Every row gives one point. The ring and each string are closed loops that go straight from each point to the next, and from the last back to the first. Before rounding, they use only three directions, however many columns there are. Count how often each string passes through the ring. Passing back the other way cancels.

Ring:
[[ 69 -39 -14  -6]
 [ 64   0 -15  -9]
 [ 21  23 -14  -6]
 [-12  12 -16  -1]
 [-29 -21 -19   4]
 [-17 -57 -18   6]
 [ 10 -73 -15   4]
 [ 46 -67 -12  -1]]
String (9 x 4):
[[ 14 -39 -36   2]
 [  3 -71 -55   8]
 [-12 -95 -27  10]
 [-19 -84   3   7]
 [-34 -83 -23  11]
 [-27 -65 -45  10]
 [  6 -38 -41   3]
 [  3 -41 -12   2]
 [  8 -40   7   0]]
Times through: 0
String, 14 rows:
[[-13 -30 -39   5]
 [-18 -35 -40   6]
 [  2 -33 -24   2]
 [  1 -35 -28   3]
 [  6 -33   5  -1]
 [-30 -52  12   5]
 [-55 -61  -2  10]
 [-49 -52 -44  12]
 [-20 -36 -41   6]
 [ -1 -28 -17   1]
 [-10 -26   6   1]
 [-38 -25   6   4]
 [-57 -25 -12   8]
 [-39 -28 -44   8]]
Times through: 2

Ring, 10 rows:
[[ 66  13 -14  -1  -9  22   8  -1]
 [ 57  48  -9  -7  -5  24   2   0]
 [ 25  77   4 -11   7  25  -6  -4]
 [-33  75  19 -10  26  22 -10 -13]
 [-60  53  21  -5  35  19  -9 -20]
 [-78   6  14   4  41  15  -4 -26]
 [-63 -46   3  13  34  11   6 -27]
 [-22 -71  -4  15  19  10  13 -22]
 [ 23 -64 -10  12   3  12  16 -14]
 [ 52 -38 -13   7  -6  16  15  -8]]
String, 8 rows:
[[  72  -77    7   10  -19    9   22   -7]
 [  36  -30   39    1   -8    9   12  -10]
 [   7   -8    5    3    9   16    6  -13]
 [  17  -43  -49   14   13   20   13  -13]
 [  14  -99  -50   23   12   14   21  -18]
 [   9  -96   28   14    1    4   20  -19]
 [  19 -112  -20   21    4    9   24  -18]
 [  35  -79  -57   20    5   17   20  -13]]
Times through: 1

Ring (8 x 12):
[[ 47   6  -5 -12   1  18 -11 -18 -11 -23  15 -10]
 [ 31  60 -10  -3  -5  27 -21 -29 -14 -12  23  -3]
 [ -3  90 -10   1 -12  27 -27 -28 -13   9  32   7]
 [-37  77  -9  -4 -14  15 -24 -18  -9  29  35  17]
 [-47  31  -4 -14 -11   1 -16  -3  -4  32  31  17]
 [-21 -24   9 -22  -6  -4  -4   8   2  14  21   7]
 [ 16 -42  12 -23  -2   1  -1   5   1  -8  13  -5]
 [ 42 -24   3 -18   1  11  -5  -8  -6 -22  12 -10]]
String:
[[-20  34  18 -11 -15  14 -14  -2   5  14  26   7]
 [-18  14 -19 -15  -3   1 -14 -11 -14  16  26  10]
 [-20  10 -18 -16  -3  -1 -13  -9 -13  18  26  11]
 [-20   5  -8 -17  -5   0 -11  -5  -7  16  25   9]
 [-32 -28 -26 -24   2 -15  -7  -1 -15  24  24  14]
 [-32 -47  -2 -27  -2 -15  -1  12  -2  21  20  11]
 [-22 -37  40 -24 -14  -1   1  23  19  11  18   3]
 [-13  -5  32 -17 -14   8  -6  11  13   8  20   2]
 [-38 -27  21 -24 -11  -6  -3  17  10  22  22  10]
 [-62 -32 -21 -27  -2 -23  -6   8 -10  41  27  22]
 [-41  -5 -37 -20   2 -14 -12  -9 -20  31  28  18]
 [ -9  26   3 -12  -9  11 -14  -8  -3   9  25   5]]
Times through: 0
String, 13 rows:
[[-24  41 -18 -10  -7   7 -19 -16 -13  21  30  13]
 [-18  51  17  -7 -16  18 -17  -6   4  13  28   7]
 [-28  61  33  -6 -22  22 -18  -1  13  18  29   8]
 [-64  57   5 -10 -18   6 -19  -2   1  42  36  22]
 [-68  41 -28 -13  -8  -7 -20 -10 -15  48  37  27]
 [-52  35 -40 -14  -3  -7 -20 -16 -22  40  34  24]
 [-15  32 -11 -11  -6   8 -17 -13 -10  14  27   9]
 [ -5  48  20  -7 -15  21 -17  -8   4   6  26   3]
 [-31  99  15   1 -22  27 -26 -15   3  23  35  13]
 [-43 121  -6   4 -20  26 -32 -25  -8  32  40  19]
 [-48 112 -31   1 -13  17 -33 -31 -20  38  42  24]
 [-37  59 -49  -8  -1   1 -25 -28 -29  32  35  21]
 [-14  38 -13 -10  -6   9 -18 -15 -12  14  28   9]]
Times through: 2

Ring:
[[ 66  -2 -16 -16  -2  -8 -31  19  15   5   8  22 -11 -27]
 [ 42  33 -27  -7  21 -14 -24   8  12  -4   7  22  -6 -22]
 [ -2  39 -32   4  34 -13 -16   0   7 -12   1  17   7 -13]
 [-44  22 -26  11  37  -9 -11  -3   2 -16  -6  11  19  -4]
 [-71  -9  -9  12  28  -1  -9  -2  -1 -15 -12   7  27   0]
 [-66 -56  12   5   4   7 -13   8   0  -6 -14   5  26  -2]
 [-37 -74  14  -4 -12   9 -20  18   4   2 -12   7  19  -7]
 [ 13 -71   5 -14 -23   6 -30  27  10   9  -5  12   6 -15]
 [ 50 -45  -6 -18 -19   0 -34  27  14  10   2  17  -5 -23]]
String:
[[   9    7   -6   -3   17   -7  -19    5    8   -5    0   18    2  -18]
 [  14   38    7   -1   32  -11  -13   -7    7   -9    4   22   -4  -24]
 [  -2   68  -30    7   49  -18  -11   -9    6  -17    3   20    4  -15]
 [ -31   54  -59   13   48  -16  -14   -2    4  -19   -2   12   18   -2]
 [ -60   44  -78   19   49  -15  -14    2    2  -22   -7    6   31    8]
 [ -72   40  -38   19   52  -11   -6   -9   -1  -23   -9    9   27    3]
 [ -61   28   16   13   45   -6    0  -18   -2  -19   -7   14   16  -10]
 [ -32    3   25    4   26   -3   -8   -8    1  -10   -5   16    9  -16]
 [ -34  -16  -11    3   15   -2  -16    7    4   -8   -7   10   17   -6]
 [ -52  -32  -43    7   10   -1  -21   17    4   -8  -11    3   29    5]
 [-106  -53  -35   15   13    5  -14   13   -2  -13  -20   -4   45   16]
 [-121  -68    8   15   10   11   -7    5   -6  -12  -23   -3   43   11]
 [ -75  -56   49    5    8   10   -6   -3   -3   -7  -15    7   22   -7]
 [ -27  -33   50   -2    8    5  -10   -3    2   -3   -7   15    6  -19]
 [ -24  -42   20   -3    1    4  -17    8    4   -2   -7   12   11  -13]
 [ -18  -41  -17   -3   -2    1  -24   19    7   -1   -7    9   16   -7]
 [ -30  -94  -24   -6  -26   10  -31   35    7    6  -13    2   25    1]
 [  -9 -102    4  -13  -34   12  -31   33    8   11  -10    6   15   -9]
 [  18 -103   22  -20  -40   12  -33   33   11   15   -6   11    5  -18]
 [  32  -62   36  -18  -22    6  -26   19   10   10   -1   18   -5  -26]
 [  22  -24   37  -11    0    0  -19    5    8    2    1   20   -6  -27]
 [  17  -33  -11  -10   -6   -1  -27   20   10    3   -1   14    4  -16]
 [  44  -46  -42  -16  -20   -2  -39   36   15    9    1   13    3  -14]
 [  82  -36  -41  -23  -25   -5  -43   39   19   13    7   18   -8  -23]
 [ 117   -8  -16  -28  -17   -9  -41   29   21   14   14   27  -25  -37]
 [  87   15   24  -20    3   -9  -26    7   15    6   12   30  -25  -40]
 [  91   25  -15  -19    6  -14  -31   15   17    5   13   28  -21  -34]
 [  80   32  -54  -14   10  -17  -35   21   17    2   11   23  -12  -24]
 [  31    9  -72   -5   10  -12  -33   25   13   -2    3   14    7   -9]
 [  13    4  -42   -3   13   -9  -26   16   10   -4    0   14    8  -11]]
Times through: 2

Ring (10 x 14):
[[ 57  45  38 -22  13  23  -9   9   4 -29 -49   1 -10  20]
 [ -1  44  36 -17  12   3  29 -29  13 -29 -63 -26 -12  30]
 [-40  30  31  -6  12 -15  43 -39  17 -17 -52 -34  -5  36]
 [-69   3  22  13  13 -36  41 -27  16   6 -21 -30  10  40]
 [-72 -33  -1  27  18 -45  19  12   8  34  32 -11  27  41]
 [-59 -42 -14  25  21 -39   8  30   2  39  51  -3  29  40]
 [-23 -42 -26  15  25 -19 -10  52  -6  35  61   8  25  36]
 [ 29 -22 -17   0  24   5 -30  65 -10  19  47  20  16  28]
 [ 71   7   9 -11  19  22 -41  61  -9  -1  13  26   7  20]
 [ 79  28  27 -18  16  27 -34  43  -4 -16 -18  20  -1  17]]
String, 27 rows:
[[ -84  -61  -15   42   20  -58    7   36    4   57   70    0   41   43]
 [ -29  -48    7   40   16  -44  -27   61   -1   52   64   23   43   32]
 [  -9  -23    7   18   17  -22  -16   43    0   27   33   12   25   31]
 [ -16  -16   -7    5   21  -13    1   28    0   16   24   -1   14   34]
 [ -22  -23  -27   -1   26   -8    8   29   -3   16   35   -7   11   38]
 [  10  -14    3    7   19   -8  -18   45   -3   17   27   13   18   29]
 [  41  -14   19   14   15   -6  -46   69   -6   22   32   33   26   21]
 [  84  -21    0    5   21   15  -72  103  -17   24   56   51   25   17]
 [  74   -6  -20  -18   26   31  -42   74  -16    3   36   27    5   23]
 [  65    9  -17  -28   26   35  -23   50  -12  -11   12   12   -5   25]
 [  28   13   -7  -21   23   19    0   23   -3  -12   -4   -4   -5   29]
 [  22    8   19   -1   16    0  -13   28    1    1   -3    7    9   26]
 [  53   13   44    7   10   -1  -40   47    0    4   -7   27   16   18]
 [  16   19   11  -14   18    9    6    9    3  -12  -19   -8   -3   29]
 [  14   39    5  -34   21   23   29  -18    5  -34  -47  -27  -21   32]
 [  36   72   33  -45   15   35   33  -40   11  -58  -92  -33  -33   26]
 [  34   59   55  -21    9   14   12  -22   12  -38  -78  -15  -15   22]
 [  15   60   61  -16    7    5   22  -35   17  -38  -86  -22  -14   25]
 [ -54   60   23  -33   15    2   85  -87   23  -49  -97  -68  -32   41]
 [ -65   31    3  -22   19   -7   75  -63   17  -28  -57  -58  -20   44]
 [ -43   12    2   -9   19  -11   41  -23   10   -9  -23  -32   -4   39]
 [ -15    6   31   11   12  -20    4    8    9    6  -12   -4   13   30]
 [ -21    1   55   30    6  -39   -8   14   13   18  -11    7   27   27]
 [  -8   -3   35   20   11  -26  -11   24    7   16    1    8   22   27]
 [ -17   -3   13    7   16  -16    5   15    5    9    2   -4   13   32]
 [-102  -25  -27    7   24  -36   59  -23   10   18   17  -42    8   50]
 [-117  -47  -31   24   24  -52   48   -5    9   38   46  -32   23   52]]
Times through: 0

Ring, 6 rows:
[[ 19   7  25  -1 -39 -34 -21 -17   2  23 -60  26  -6 -18]
 [ -9   7  44  29 -52  -9 -35  24  23   9  20  18  -1 -27]
 [-27   4  37  28 -41   8 -18  45  33  -4  59   4  -1  -7]
 [-33  -1  13   4 -14  14  16  46  34 -14  59 -12  -4  28]
 [ -1   1 -22 -34   3   4  19  11  28  -5 -26 -17 -15  31]
 [ 22   5  -5 -27 -17 -23  -4 -19   9  16 -76   8 -13   3]]
String, 24 rows:
[[   0    5   21    2  -32  -14  -12    8   16    9  -16   11   -6   -5]
 [  -2    6   54   25  -52  -36  -20    1   -1   21  -10   35    3  -20]
 [   1    9   59   36  -65  -27  -44    8    9   21   -3   35    2  -42]
 [ -12    5   53   32  -52  -20  -24   19   11   12   20   26    3  -20]
 [ -13    4   38   18  -39  -14  -11   20   15    7   16   16    0   -5]
 [ -17    3   44   24  -42  -15  -10   23   13    7   27   19    2   -6]
 [ -24    6   62   47  -60   -7  -34   39   23    6   57   23    5  -28]
 [ -20    8   61   49  -64   -2  -46   41   29    6   56   21    3  -38]
 [ -19    4   57   35  -51  -19  -17   24   11   10   34   26    5  -14]
 [ -10    7   60   40  -62  -19  -38   21   14   14   22   30    3  -34]
 [   3   10   57   35  -65  -25  -48    8   12   21   -5   34    1  -44]
 [  16   10   34   14  -53  -22  -46   -3   15   21  -39   25   -6  -40]
 [   9    7   10   -5  -31   -8  -23    6   24    9  -31    6  -10  -13]
 [   4    5   23    1  -33  -22  -11    1   10   13  -27   16   -5   -5]
 [   5    4   20   -3  -29  -23   -7   -3    8   14  -33   15   -6   -2]
 [   4    5    9   -9  -24  -11   -8    5   19    8  -27    5   -9    0]
 [  28    7  -20  -36  -13  -12  -13  -16   21   12  -85   -3  -18   -2]
 [  32    6  -25  -45   -7  -19   -2  -26   13   15 -102   -1  -19    7]
 [  30    4  -19  -44   -6  -29    8  -32    3   18 -103    5  -16   14]
 [  35    6  -28  -48   -5  -20   -2  -30   13   16 -110   -2  -20    7]
 [  30    7  -21  -37  -12  -12  -13  -18   21   13  -89   -3  -19   -2]
 [  39    7   -3  -34  -21  -44   -7  -44   -6   29 -121   21  -13   -5]
 [  24    6   24   -9  -34  -47   -9  -31  -10   28  -81   31   -5  -10]
 [  -1    4   32    6  -35  -28   -5    0    3   15  -19   22   -2   -2]]
Times through: 0

Ring:
[[ 49  -1  23 -32 -20  14  32   5 -18 -42 -22  14 -24 -14]
 [ 60  12  42 -57 -14  16  51   4 -20 -63 -46  22 -22 -22]
 [ 38  31  39 -51   3  10  43  -3 -16 -61 -40  22 -11 -19]
 [ 12  41  25 -35  12   2  23 -13 -10 -48 -24  17  -2  -5]
 [-15  44   4 -17  10 -10  -6 -28  -4 -31  -8   9   5  23]
 [-37  33 -23   3  -7 -21 -41 -45   0 -10   8  -3   7  63]
 [-42  22 -37  19 -15 -23 -55 -46   1   4  22 -10   4  72]
 [-36   9 -41  34 -16 -17 -55 -34   0  15  38 -13  -2  57]
 [-12  -1 -28  30 -14  -5 -31 -14  -6   9  37  -8 -11  23]
 [ 21  -4  -2   2 -17   7   2  -1 -13 -15  11   2 -20  -1]]
String (27 x 14):
[[  61   12   43  -72  -27   11   47   -8  -20  -72  -64   23  -22    1]
 [  91   17   72 -112  -30   18   80   -4  -25 -104 -104   36  -26  -11]
 [  83   26   72 -114  -25   15   78   -9  -24 -105 -105   36  -21   -7]
 [  27   26   25  -45   -9    2   23  -15  -13  -52  -36   16  -10    8]
 [  -3   31    6   -4   13    0    4   -9   -8  -23    8    8   -3   -5]
 [  18   30   21  -47  -11   -3   15  -25  -11  -52  -40   15   -6   24]
 [  11   38   20  -52  -10   -8   10  -33   -9  -55  -45   15   -2   35]
 [  -3   26    1  -13   -3   -6   -5  -22   -7  -27   -5    6   -4   22]
 [ -43   45  -17   31   34   -9  -25  -17    0    2   43   -1   10    2]
 [ -50   49  -22   -5    0  -28  -46  -57    3  -16   -1   -2   15   76]
 [ -34   34  -23  -32  -38  -35  -53  -76    1  -29  -34   -2    8  121]
 [ -22   23  -20  -17  -30  -23  -40  -54   -2  -21  -16   -2    0   86]
 [ -20   25  -14   16    6   -7  -20  -18   -4   -6   25   -1   -1   15]
 [ -57   29  -42   55   18  -16  -53  -24    3   25   64  -12    8   27]
 [ -59   10  -61   42  -27  -31  -84  -55    5   26   42  -20    3   97]
 [ -51   18  -45   58    9  -14  -55  -22    2   28   66  -14    3   29]
 [ -24   16  -24   28    1   -7  -30  -17   -3    5   37   -5   -3   20]
 [  -7    5  -20    7  -23   -9  -27  -25   -6   -7   12   -4  -10   41]
 [   2  -10  -25    8  -38   -8  -31  -25   -8   -3   11   -7  -17   49]
 [   9    6   -6   -7  -22   -3   -9  -18  -10  -20   -1    2  -13   27]
 [  26   -7   -2  -15  -35    1   -2  -14  -13  -24  -10    3  -21   27]
 [  14   10    2  -14  -17    0    0  -15  -11  -26   -7    5  -13   17]
 [  -5   18   -6   21   14    4   -3    1   -8   -5   33    2   -7  -17]
 [  48   -3   22  -16   -9   19   35   17  -18  -33   -4   12  -25  -36]
 [  65   -2   37  -44  -19   20   50   13  -21  -53  -33   19  -28  -31]
 [  26   17   19   -9   10   14   28   11  -14  -30    5   12  -14  -37]
 [  17   17   11  -19   -6    3   11  -10  -11  -33  -10   10  -11    3]]
Times through: 1
String (27 x 14):
[[-47  14 -49  15 -36 -32 -73 -62   3   7  14 -15   3 108]
 [-36   4 -46  18 -40 -26 -67 -53   0   8  17 -15  -3  96]
 [-18   1 -33  12 -34 -16 -46 -38  -4   1  14  -9  -9  68]
 [-13  16 -15  17  -1  -4 -19 -14  -6  -4  25  -2  -6  14]
 [-28  10 -31  56  15  -1 -31   0  -3  23  68  -9  -5  -8]
 [  5 -11 -21  33 -13   5 -16   2 -10   9  42  -6 -19  -2]
 [ 40 -19   2 -11 -37  10   8   0 -16 -22  -4   3 -29   6]
 [ 53 -15  15 -38 -45   9  20  -7 -18 -41 -32  10 -30  15]
 [ 15   9   3  -6  -9   4   5  -5 -11 -22   4   6 -14   0]
 [ -2  16  -5  22  14   6  -1   4  -8  -5  35   2  -8 -21]
 [ 29  -4   4   5  -8  14  14  12 -14 -15  16   5 -22 -25]
 [ 62 -27  13 -32 -52  13  22   1 -20 -36 -27   8 -36   9]
 [ 25  -4  -1 -14 -30   2   0 -12 -13 -24  -8   4 -20  21]
 [  7   7  -6  -3 -17  -2  -9 -16  -9 -17   3   2 -12  22]
 [ -1  10 -11   3 -14  -4 -15 -18  -8 -13   9   0 -10  25]
 [-39  17 -36  55  14  -7 -40 -11  -1  23  65 -11   0   8]
 [-60  10 -60  65  -6 -21 -75 -34   4  38  70 -21   3  57]
 [-45   6 -53  15 -47 -33 -79 -66   2   9  12 -17   0 120]
 [-31  14 -35 -11 -47 -31 -60 -66   0 -12 -14  -9  -1 115]
 [-18  23 -16  -1 -12 -14 -28 -34  -4 -14   4  -1  -1  47]
 [-22  27 -14  14   7  -8 -21 -20  -4  -7  23   0   0  18]
 [-56  42 -31  35  21 -18 -46 -32   3   9  44  -7  13  34]
 [-43  40 -25 -11 -16 -30 -50 -62   2 -18 -10  -3  11  92]
 [-29  33 -18 -22 -24 -27 -41 -59  -1 -25 -21  -1   6  90]
 [-12  24  -9  -6  -9 -10 -19 -29  -5 -19   0   2  -2  37]
 [-36  32 -22  34  21  -8 -29 -16  -1   6  45  -4   5   8]
 [-56  30 -40  38   6 -21 -57 -38   3  15  45 -11   9  51]]
Times through: 5

Ring:
[[-45 -32 -23 -14  -9   3  19 -11  27   5  12 -11  -9 -13]
 [-12 -45 -22  -6 -37   6  28 -40  78  34 -50 -27 -42 -26]
 [ 38 -25   1  -2 -28  -5 -24 -17  50   7 -38 -24 -34  -2]
 [ 38   2  12  -5   2 -20 -59  25  -8 -39  25  -7   1  24]
 [ -2  -3  20 -25  23   7 -80  26 -65 -36  71   1  26  31]
 [-42 -21   0 -28  13  17 -33   5 -37 -11  55  -3  17   9]]
String, 24 rows:
[[ -69  -24  -20  -24   12    6    6    6  -16  -13   58   -1   16   -3]
 [ -74  -39  -23  -25   -2   19   20  -16    6   13   30   -9    1  -15]
 [ -22  -34   -4  -20  -12   19  -16  -20   11   15    3  -16  -12   -6]
 [ -17  -25  -14   -9  -12   -4    2   -6   29   -2    4  -13  -13   -6]
 [ -14  -33   -7  -15  -16   11   -9  -19   26   13   -7  -18  -18   -8]
 [ -21  -53  -15  -15  -36   25   16  -49   61   47  -46  -28  -39  -26]
 [ -14  -58  -28   -5  -52   14   46  -60  107   57  -80  -35  -59  -40]
 [   2  -61  -14   -9  -55   27   21  -68   96   66  -88  -39  -62  -35]
 [  18  -63   -3  -12  -58   36    1  -74   90   74  -97  -43  -66  -31]
 [  32  -41  -10    1  -48    1    6  -42   91   35  -76  -33  -56  -21]
 [  43  -32   -4    3  -41   -5   -9  -30   78   21  -64  -30  -49  -12]
 [  64  -30   10    1  -41    1  -36  -31   66   23  -68  -32  -50   -4]
 [  27  -24   10  -11  -18    8  -44  -14   18    6  -15  -20  -21    5]
 [  23  -19   10  -11  -11    3  -46   -5    8   -4   -1  -16  -13    9]
 [  53   -1   22   -7   -2  -11  -77   17  -11  -31   14  -11   -4   27]
 [  46    4   27  -12    9   -9  -89   26  -36  -40   37   -6    8   34]
 [  12  -12   11  -15    1    1  -53    9  -15  -18   26   -9    1   16]
 [  20   -1   33  -26   21   12 -104   24  -72  -33   64   -2   24   37]
 [   9    8   36  -31   36   10 -116   41 -103  -51   97    6   42   47]
 [  -7    4   15  -22   28   -5  -72   39  -66  -50   83    5   33   33]
 [  -9  -11    1  -15    7   -4  -36   14  -16  -25   40   -5    8   13]
 [ -11  -23    7  -22   -1   16  -42   -5  -16   -1   24  -11    0    8]
 [ -48  -25   14  -40   21   38  -63    1  -72   -3   72   -2   27   17]
 [ -72  -23   -3  -36   23   25  -30    8  -59  -12   81    2   31    9]]
Times through: 1
String:
[[-46 -11  -6 -23  20   1 -26  21 -39 -30  72   3  25  13]
 [-73 -24  -6 -35  21  24 -24   6 -52 -10  77   1  28   7]
 [-61 -19 -21 -19  10  -3   8  11  -9 -20  55   0  14  -1]
 [-71 -24 -33 -15   5  -8  34   6  12 -15  44  -2   8 -11]
 [-69 -34 -34 -15  -7   1  41 -10  30   4  21  -8  -5 -19]
 [-60 -45 -28 -18 -18  15  35 -29  41  26  -4 -16 -18 -25]
 [-52 -44 -34 -11 -25   5  49 -30  63  25 -19 -19 -26 -29]
 [-27 -43 -16 -15 -24  16  12 -32  44  28 -21 -21 -26 -19]
 [-11 -33  -7 -14 -17  10 -10 -20  28  14  -9 -18 -19  -8]
 [ -6 -21 -16  -4 -14 -13   4  -3  38  -8  -2 -13 -16  -6]
 [ -4 -33  -3 -14 -18  12 -16 -21  26  15 -12 -19 -20  -6]
 [  1 -58 -10 -12 -48  29   9 -62  79  61 -74 -36 -54 -29]
 [  7 -50  -1 -15 -38  29 -12 -50  54  48 -55 -32 -43 -18]
 [  5 -31  -2 -12 -20   8 -18 -20  31  13 -17 -20 -23  -5]
 [ 12 -21 -11  -1 -21 -15  -2  -6  49  -5 -18 -17 -24  -5]
 [ 32 -21 -11   6 -30 -21   0 -11  70  -2 -40 -22 -37  -7]
 [ 42 -18  -6   6 -28 -23 -11  -7  63  -6 -37 -21 -35  -3]
 [ 19 -17  -2  -4 -14 -11 -23  -1  28 -10  -6 -15 -17   3]
 [ 19 -19   4  -9 -12  -2 -35  -4  17  -6  -3 -16 -15   6]
 [ 48 -12  18  -8 -12  -2 -64   1   6 -11  -6 -17 -15  16]
 [ 69  14  17   5   2 -38 -71  38  -2 -57  21  -7  -2  32]
 [ 58  24  11   7  13 -52 -65  56 -13 -78  46   1  11  37]
 [ 19   2   1  -3   5 -28 -37  29  -2 -45  34  -4   4  19]
 [  5 -13   3 -12  -1  -5 -37   8  -2 -18  22  -9  -2  11]
 [  5 -19  15 -22   1  15 -60   0 -25  -6  26 -11   2  15]
 [  1 -14   9 -17   3   4 -49   7 -19 -16  31  -8   4  14]
 [ -2  -7  -2 -10   4 -14 -30  18  -6 -31  35  -5   5  13]
 [-12   5  15 -23  31  -4 -73  41 -73 -52  90   7  36  34]
 [-25  -5  21 -34  32  18 -83  28 -88 -35  93   5  39  33]
 [-27  -3   3 -21  23  -4 -45  30 -49 -41  76   4  28  22]
 [-18 -10  -6 -13   7 -10 -22  17 -10 -28  43  -3   9  10]]
Times through: 0
